Each point is reached from the start by the listed moves, each made 0, 1 or 2 times, or once backwards (-1), plus a little noise. Say if it took an odd or an even number of moves. Then give how often each move was made.

Moves:
(1): [-32 -18 -21  10]
(2): [35 11 15 13]
Start: [ -9 -12 -10 -12]
Points:
[25 -1  7  0] -> odd (0, 1)
[-39 -33 -32  -3] -> odd (1, 0)
[-36 -36 -35  19] -> odd (2, 1)
[60 10 20 14] -> even (0, 2)

Moves:
(1): [ 8  6 -4  7  2  4 -4  3]
(2): [ 0  5 -9 -2  3 -4  7  1]
(3): [-5 -5 -4 -9  3 -4 -8  2]
(4): [-26  11  11 -15  -7 -19  18  21]
(5): [  6  11 -24  10  -5  16  -1 -10]
(6): [ 6 -7 -3  3 -7 -4 -4 -1]
(7): [-11  14  -5   1   4 -12   6   0]
(8): [ 17  -2  -2  -1  -2   2 -11 -11]
Start: [-10  16   5  -5  -3  -3   9   7]
Points:
[-40  32 -31 -24  -4  -8  26  38] -> odd (1, 2, 2, 1, 1, 0, -1, -1)
[-33  39  28 -13   8 -19  50  56] -> even (2, 2, -1, 1, -1, -1, -1, -1)
[ 17  14   9   1 -18 -11  -6 -22] -> odd (-1, -1, -1, 0, 0, 1, 1, 2)
[-46 -12  60 -58 -26 -50  13  45] -> odd (-1, -1, 1, 2, -1, 1, -1, 1)
[-44  54  -2 -22 -14  -9  45  43] -> odd (1, 1, 0, 2, 1, -1, -1, 0)

Moves:
(1): [11  0  7  0  0 -5  7 -4  4  8 -1  3  5 -4]
(2): [-11   0  12  -7  -1  -4   2  14 -11   9   5  -3 -10  12]
(3): [-12   0  -3 -12   8  -9   3  11 -10  -6 -10  -5  11  -2]
(4): [16  2 11 -4 -5 -6  7 -3 -9 -3  5 15 -1 -4]
(5): [ 13   3   7  -2   5 -18  13   9   0  10  -4   1  -4  -2]
(6): [ -8  -3 -16   1   8  18 -12   5  -5   2   7  -7   4  -1]
(7): [  3  -4   7  10  -8   0   4  11 -12   6  -2   0   6   3]
(8): [ -2   8  -7  -4  -3 -11   1  16  -3  -6   5 -16   5   3]
(9): [-5 15 -3  0  6 -7 -2 -4 -3  1 -2  1  1 -7]
(10): [  1   3   0  -6   2  -3  -5 -11  -3   1  -6 -14  -2  -9]
(11): [ -1   3  -5  -5  -9  -7   9  -3   3   7   0   1   1 -12]
(12): [  1   1 -11   0  -2  -9  -4  -7  -5   4  -4  -3   8   4]
Start: [ 3  1  1  0  4  7  9  1  1  2  4 -1  2  0]
Points:
[ 13  42 -10 -23  36 -60  37  17  -8   5 -27 -15  46 -37] -> odd (2, -1, 2, 0, 1, 0, 0, 1, 2, 0, 0, 0)
[-60  19 -34 -24  36 -13  -8 -13 -15  10 -20   0  32   8] -> odd (1, 1, 2, -1, -1, 0, -1, -1, 2, -1, 0, 2)
[ 23  21  55  -8 -47 -33  21 -19 -59  31  11   4 -13  -9] -> even (0, 2, -1, 2, -1, -1, 2, 0, 1, 2, 1, 1)
